Each row is a point. Before rounding, the points of a table are all equally far from one centre. They may lie mostly on one side of it. Write the centre, to within rounding.

Points (9 x 3)
[[-44  79 -16]
 [-23  81  -6]
 [-25  72  25]
 [  0  70 -11]
 [-12  53  38]
 [ 15  48   6]
 [-25  79   8]
 [-10  75   4]
 [-28  68 -41]]
Centre: [-33  28  -5]

Points (18 x 11)
[[  3  50  14 -46  40 -25 -50 -57  66  16  56]
 [ 27  69 -22 -27   2 -36 -66 -54  41  47  38]
 [-10  56  36 -68   2 -25 -26 -63  44 -10  42]
 [-31  68  71  20  27 -30 -32 -17  73  33  21]
 [ 43  69  36 -30   0 -61 -14 -33  54  -5  28]
 [ 33  65  42   9   8  12 -39 -41  58  52  15]
 [-33  74  34  -2  12 -55 -37 -24  74   7  62]
 [-15  40  26 -23  54 -25 -48 -17  95  60  13]
 [ 31  25  23 -30  -8 -46 -76 -33  44  26  84]
 [  4  89  58 -38  16  25 -18 -22  40  26   9]
 [ 22  74  50 -22  26 -20 -61  13  77 -17   2]
 [-20  76  47 -12  22 -45 -20 -55  55 -19  23]
 [-65  32  54 -48  29 -14 -61 -54  32  45  -3]
 [-18  78  40  18  22 -63 -26 -31  73  30   9]
 [ 14  62  36  12  25  -4 -41 -51  80   4   5]
 [  8  80   3   1  -1 -17  29  -1  75  44  18]
 [  8  33  12 -36  31 -53  15 -24  92 -10  16]
 [ 33  24  42   8 -20 -23 -49 -48  78  42  26]]
Centre: [-13  15   7 -10   7 -21 -31   8   9  16  12]

Points (28 x 24)
[[ -8 -14  42   7   9  -8 -34 -30  72  37 -10 -37 -40   2  62 -26  36  16
  -16 -11 -43   4 -17 -11]
 [ 12 -15  13  44  36  -3 -15 -51  76  22  -7 -12 -20   3  37   3  70   7
  -20 -31 -35  -8 -19 -41]
 [-39 -22  24 -10  52 -18 -16 -10  29  28  31  -8 -26  -3  15  32  62   5
  -13 -44 -35  -2 -16 -38]
 [  1 -36  18  -7  19  -6 -21 -67  59  -5 -16 -64 -27  29  25   8  26 -12
  -17 -36 -41  -9 -40 -10]
 [-24 -43  18  -1  30 -10  -7 -75  35 -32  23 -11  -6  -3  50 -26  55  -6
  -53 -27 -28   9 -12 -11]
 [ -6 -35 -18  11  40  -2 -16 -85  50 -32  24 -36 -29   7  43 -10  69  20
   -8  15 -46 -14   7  -5]
 [  4 -42  -5  35  23 -41 -29 -48  50   3  19 -38 -40  50  57  -6  52  17
  -34 -23   8  24 -10  -9]
 [ -7 -31  40  16  21   6 -11 -40  36   9  23 -23 -15 -10  60  25  68  40
    2 -23 -51 -11 -41  19]
 [  4 -18  -7 -14  11 -26   0 -71  32   0  11 -57 -62 -14  30 -12  25  11
  -10 -33 -51 -40 -14   5]
 [ 16   4  -3  -1  14 -36 -23 -58  79   1  28  -2 -15  -6  56 -28  36  -9
   -9 -36 -39   4 -24  31]
 [ 15 -40  -5   1   0 -11   4 -69  49  22   0 -22 -23   1  47  -1  41  -1
    8 -59 -55   7 -46  23]
 [-35 -26 -37  16  26 -34 -14 -82  34  -8  26 -17   7  12  54  -2  35  -5
  -19   9 -38  -1 -22  -6]
 [ -7 -20 -23   8  51 -45 -31 -33  45   9   7 -42 -28  27  70 -10  41   9
  -30 -23 -44 -29 -33  -7]
 [ -6 -62  -9 -11  47  -3 -25 -55  65  22  -7 -41   9  -9  78   1  74 -16
  -21 -23 -20  -5 -26 -30]
 [ 16 -60  -2  14  13  -3 -21 -23  22   5  38 -40 -37  39  47  20  35   3
    4 -27 -60  -8 -39  -4]
 [ 15  -9 -21 -17  37 -32 -40 -48  56  12 -32  -6 -26 -23  49   2  39  10
    0   3 -48   4 -55 -29]
 [-13 -17  -2  26  22 -23 -14 -40  38   4   4 -31  -6  -5  72   2  63  -1
  -46 -32 -54 -18 -26  13]
 [-13 -10 -23  11  -5  -1   2 -35  69  10  10   4 -15  27  23 -28  95  20
   -7 -19 -19  10 -15   8]
 [-23 -19 -21  18  46 -25 -25 -14  23  -5  12 -25   1  15  69  -6  38  -1
  -27 -51 -52  14 -25   7]
 [  3  -1 -21   6  39 -37 -65 -74  38  21  -8 -43 -15   7  29  17  42  24
  -20 -27 -40  10 -27   5]
 [-16 -18 -19  22  55  -9 -27 -59  38 -10  17 -40 -50 -10  37 -19  45  29
  -15 -16 -65   8   7   1]
 [-19  -7  -6  23  45  -5 -23 -53  56  -1  -2 -21   7  21  76   2  51  13
   21 -26 -47   4 -28 -24]
 [-24 -38 -15  16  41 -64 -30 -26  42   9  15 -19   6 -15  39  17  61  14
  -18 -52 -30  28   3 -19]
 [ 25 -13  18  25  19  -4 -15 -56  32  20   7 -28 -33  29  37 -30  53   6
   11 -14 -72   3 -24  14]
 [  8  -2 -10  19  14   2 -16 -47  55  16  29 -21 -39   1  57   2  78   5
  -20 -49 -47 -14 -23 -12]
 [ 22 -13  47  32  42 -21 -35 -47  24  12 -13  -9   3  21  67   0  39  43
   -4 -34 -22  35 -14   5]
 [-44 -56   1  32  41  16 -29 -67  52  31 -12 -42 -34  -7  48   6  57   3
  -17 -38  -7 -17  -5  10]
 [-19 -40   1  16  -8   2 -36 -15  87  13  16 -20   0  -5  72 -34  29  -5
    9  -9 -33  -8  12   7]]
Centre: [ 12 -32  -3  -9  30  -7 -12 -32  28  11   4 -15 -13  -4  31   1  32   8
   0  -9   1  -3   0   2]

Points (31 x 24)
[[ 21   3   1  21  14  26 -27   3   9  -6  10 -48  -9  -3 -24  18  11  -1
    5  13  13  -5 -85  -4]
 [  6  12  15 -16   9   4 -11  24  25  30  26 -68 -11   4  -9  -4  22 -30
    8  -7   6 -27 -43  27]
 [-11   6  38  18  15   5   4  -8  -7 -16  36 -54 -58 -11 -14 -20   4 -10
  -10  -7  15  -1 -64  -5]
 [ 24   5  30   8  32  40  -6  11  -7  -2  20 -54 -29  -6   7  -5  14 -18
   12  -7  29   5 -87  11]
 [ 19  10  24   8  16  23  24   5  13  44  11 -33 -13 -25 -29  -1  39 -10
   18   9 -14   1 -93 -22]
 [-12   3  33  -7   7  33  22   1  22  20   6 -52 -32  16 -28  28  30 -11
    2   3   7   2 -85   5]
 [ -3  14  42  -7   2  -3  21  26  -5   2  10 -64  -5   9  -7 -28  26 -13
    2   3  -9 -14 -88   5]
 [ -8  21  28  17  30 -17 -15  21  16  19   0 -29 -17   9  -4  16  34   0
   16  16 -14   0 -95  36]
 [ 20   5  40  15  24  21 -37   9   0  25  16 -32 -19 -11 -33   5  26 -31
   -6  -9   1 -11 -74  28]
 [  2   1  10  -2   3  15  -5  14 -19  10  55 -43 -11  -7 -18 -15  28 -22
  -19  15  23   8 -88  17]
 [ -2  -9  35   6  11  44  11  28 -16  28  26 -42 -25  11   2 -24  21 -11
   -9  11   2  11 -80  26]
 [ 32  28   8   2  35  15 -18  -7  32  26  29 -47 -11   7  -9  -2   1  -7
   -5  -9   4 -17 -53  24]
 [ 29   5  47  20  11   9 -15  13   7   9  23 -63 -15  -1 -17   7  22 -10
   -6  25   2  -1 -94  -1]
 [  8   4  39  13  11  26   9  11  14 -10  23 -55 -14   7 -24 -33  16 -41
   15  -6  16  18 -79  10]
 [ 11  -5  37  10   7  -4  15  23  14  27  -5 -47 -45   2 -13 -32  16   3
   -8  24  24  -9 -90   9]
 [ 17   2  41   4  29  26 -28  20  -3  18  16 -55 -22   4  -5   4  57 -43
   -6  -7  -5 -18 -57  24]
 [  9  11  30  -7  20  33  19   6  24  21  34 -48 -36   4 -33  11  30 -11
  -15   1  11  29 -63  29]
 [ -3 -11  32  -6   7   4 -17  -6   9   6  23 -73  -1  19 -18   1  46  -9
  -13  -8  -1 -11 -63  26]
 [ 16  18  13  37   1  -4  -5  24  -2  41  21 -46 -30  14 -28 -15  26 -23
   -2 -14   8  -3 -76  10]
 [  4  11  18   4   4  28 -27  18  19  43  27 -29 -27  11 -23  -1  39 -11
   11   5  -3  27 -61  24]
 [ 16   6  37  -8  19  22  -7   8   6  16  34 -60 -26   0 -24   1  27 -25
   27  12  18  25 -73 -15]
 [  3  -2  25   3  28  37 -15  16   1  16  19 -56 -12  23 -13  11  40 -18
  -10 -18  -4 -11 -70  24]
 [ -7  -6  26  29  32  12 -17  20   0  -1  39 -37  -6  14 -38   5  12 -24
   19 -10  29 -13 -64   8]
 [ 12   9  19 -16  18  10   6  35   7  24  25 -62 -27   2 -20   4  27 -46
   21  -8 -11  -9 -50  23]
 [ 19 -13  25  -1   8  15 -33  15  22  -4   1 -41  -3  -9 -30  -7  16 -19
   10 -26  20  11 -76   1]
 [ 12  -3  37   4  34  20 -21  32   4  36  37 -51 -13   4  -5  -6  19 -44
   -2  -9  24 -23 -60   4]
 [ -3  -6  -3 -13  28  -2 -38   6  -8  30   1 -43 -17  15 -28 -17  28 -25
    3  -8   8  -2 -57  15]
 [ -3  -5   7  13  22  21  -1  37 -15  14  19 -58 -16 -12 -29  -5  35 -25
  -11  -2  20 -22 -70   7]
 [ -1   8  29   5  18  -1 -12  -7 -11  42  46 -22   3  24 -27 -10  32 -39
    1  14  -5  -6 -82  32]
 [ 44   8  -7  -8  10  10 -11   4  -6  29  13 -54  -6   7 -15   6  47  -2
    3   2  19  -2 -83  -4]
 [  4  -3  24 -11  40  -7  14  30   7  21  27 -53 -22   0 -32 -10  45 -23
   17  13  32  16 -80  -1]]
Centre: [ 12  -7  22   9  13  -6  17  -1   8   6  10  -6 -13   0  11   3  30 -24
  -4   9   7   1 -42   0]
